Every row gives one point. Each copy is the shape, with its points in the same order, stretched, turned, moved and blurred by noise. Some copies are also mirrored. Which?

Shape (7 x 3):
[[ 25 -34 -15]
 [ 12  38 -46]
 [-49  61 -28]
 [ 34  21  27]
 [ 14  19  16]
 [ 57  -3   4]
 [-24   9 -47]]
Copy 1 (7 x 3):
[[-21  18 -44]
 [-45 -30  50]
 [-30  19 121]
 [ 47 -32  14]
 [ 30  -9  26]
 [ 16 -40 -23]
 [-61  30  33]]
Copy 1 is: mirrored
Copy 2, 7 rows:
[[ -25    2   48]
 [   3   -4  -29]
 [   6   43 -116]
 [  41   12   26]
 [  31   23    1]
 [  14  -13   57]
 [ -27   17  -42]]
Copy 2 is: only turned

Shape, 11 rows:
[[  7 -56 -62 -53  17 -27]
 [ 42 -15  73 -40  37  29]
 [-26 -13  14  32  57  -9]
 [-84  22  63 -21  50 -29]
 [-38  18  -1  -4  10  35]
 [ 15 -26  71 -22 -57 -15]
 [ 17  50   6 -60 -44 -28]
 [-70  -4  -7 -43 -29 -24]
 [ 12   5 -36  32 -41  -6]
 [-15 -12 -30 -21  62 -63]
 [-15  13  19  27  16  -4]]
Copy 1, 11 rows:
[[-47 -22  30  -3  -6 -67]
 [ 37  48  -3   3  26 -21]
 [-18  17 -40 -16 -12   4]
 [-26  59 -28 -69  25  11]
 [ 16  -6  14 -37 -16   7]
 [  0  39  53  10  25  33]
 [  3 -54  60 -26  25   6]
 [-31  -2  42 -41 -16   7]
 [ -9 -49  29  11 -22  27]
 [-57 -14 -20 -26  17 -30]
 [-11  -3  -7 -15  -4  30]]
Copy 1 is: mirrored
Copy 2, 11 rows:
[[ -49   -2   54  -83  -28  -71]
 [  10  -71   84   21   24  -53]
 [  16  -36   -4  -15  -24  -29]
 [  90  -11  -11   27  -40 -109]
 [ -14    0   -9   31    3  -42]
 [  19  -15   96   29  -35   -4]
 [  39   77   91   27    6  -40]
 [   3   46   22    2  -45  -78]
 [ -29   42   25   -4  -16   42]
 [  30    1   26  -78  -36  -71]
 [  25    1   11   12   -8   -3]]
Copy 2 is: only turned
Copy 3:
[[-32 -15   9  37 108 -23]
 [ 12  45 -15  65   8  44]
 [ 54   3 -17  25  16 -37]
 [ 41  12   1  83 -31 -73]
 [-29 -16 -28  38 -21 -36]
 [-53  67  82  -5 -32 -16]
 [-60 -29 106  62 -38 -21]
 [-69   0  35  39  -2 -79]
 [-39 -26  58 -24 -10 -31]
 [ 53 -33  28  72  76 -44]
 [ 18   0  14  20 -24 -30]]
Copy 3 is: mirrored
Copy 4, 11 rows:
[[ -70   -4   86  -31    7   10]
 [  57   69   21    2  118  -36]
 [ -50    7   -5   16   18   49]
 [  20  -50   36   90   83   98]
 [ -25  -17   27   77   22    4]
 [  52  -52   36  -65  114  -27]
 [  77  -36   71    5   52  -22]
 [ -16 -101   79   41   51   45]
 [ -43  -41   14  -38  -29  -26]
 [ -44   -2   50    4    1   67]
 [ -16  -16   -1   17   22   23]]
Copy 4 is: mirrored

Shape (12 x 9):
[[  8  18  15  -9  48  -8  14 -19 -30]
 [ 36 -21  -6  52   3  -3  31  40  38]
 [-32 -15   1  49  24   6 -42 -29  49]
 [ 33  10 -41  16  53  -5  16  25 -36]
 [ 22  41 -45  29  23  18 -51  42  20]
 [ 39 -17 -34 -15   5 -31   5   8  16]
 [-21 -15 -49 -30   9  48 -41  35 -37]
 [-25  -2  20 -18   2  15   2  16  44]
 [  2   4 -33  -5   5 -25  36 -30   4]
 [-40 -22  15  55  10  -3 -38 -36 -23]
 [-20 -17  25  -1  -8  -7  28   6 -26]
 [ 11  22  31  -9  10  29   2 -39  44]]
Copy 1 (12 x 9):
[[  12   13   49   -8   -6   26   22   12  -24]
 [  42   59  -56   89  -48   -7  -46   18   22]
 [ -38  -40  -34  -18  -57   28  -30   74   38]
 [  48   40   58   45  -69   48   18  -12   10]
 [  17  -13    4   22 -121   22    7  -32    0]
 [  75   19    2   18  -14  -20   38    8   27]
 [  50  -16   83  -42  -89  -19   -3    2  -15]
 [  -5   -5   -8    1  -30  -76  -19   42  -33]
 [  16    9   35   11   -3  -16   11   -8   37]
 [  -4  -45   17  -34   -9   73  -63   52   32]
 [  35    7   32   15   27  -27  -54   27  -19]
 [ -32   11  -45  -39  -14  -41    7    0  -15]]
Copy 1 is: only turned
Copy 2:
[[ 38   3  37  17  11 -26 -21  13 -23]
 [ 43 -29 -28  62  -8 -18  -6  13  25]
 [ 10  10  -2  44 -41  26  29 -74 -39]
 [ 42 -30  10  40  64 -30 -29  16   9]
 [ 36 -25  22  31  12   2 -21 -44  63]
 [ 47 -30 -24   2   7 -22 -32  -4  13]
 [-41  -5 -26 -15  71  43  -3  -8  52]
 [  2   8  -3   3 -43   8 -38  -1  22]
 [ 35  -2 -10  16  12 -58 -15 -12 -18]
 [  6  49 -16  42   8  54  68 -52 -65]
 [  7  36 -33  13  13   8   3  19  -4]
 [ 30  -9  47   7 -63 -36 -15  -9  -7]]
Copy 2 is: only turned
Copy 3 (12 x 9):
[[  3 -36  13  37  46 -12  16 -14  15]
 [-25 -37  48 -25   6  71   6  14 -50]
 [ 34  31   3 -50  45  23  25 -15 -13]
 [ -5 -11  44  59  20  54  12 -27 -20]
 [ 29  11  24  20 -29  43  21 -37 -79]
 [  0 -31  16   3 -34  49  44  -5 -15]
 [ 49  49  -4  54 -24  27 -52 -23 -18]
 [  0 -27 -34 -21  10   4 -13  24 -28]
 [-35  -3  22   5   7  16  41   5  22]
 [ 25  39  34 -17  67   4 -13 -39  38]
 [-31 -18   3  15  27  -1 -37   2  29]
 [ 15 -38  10 -20  -2 -35  41  40 -36]]
Copy 3 is: mirrored
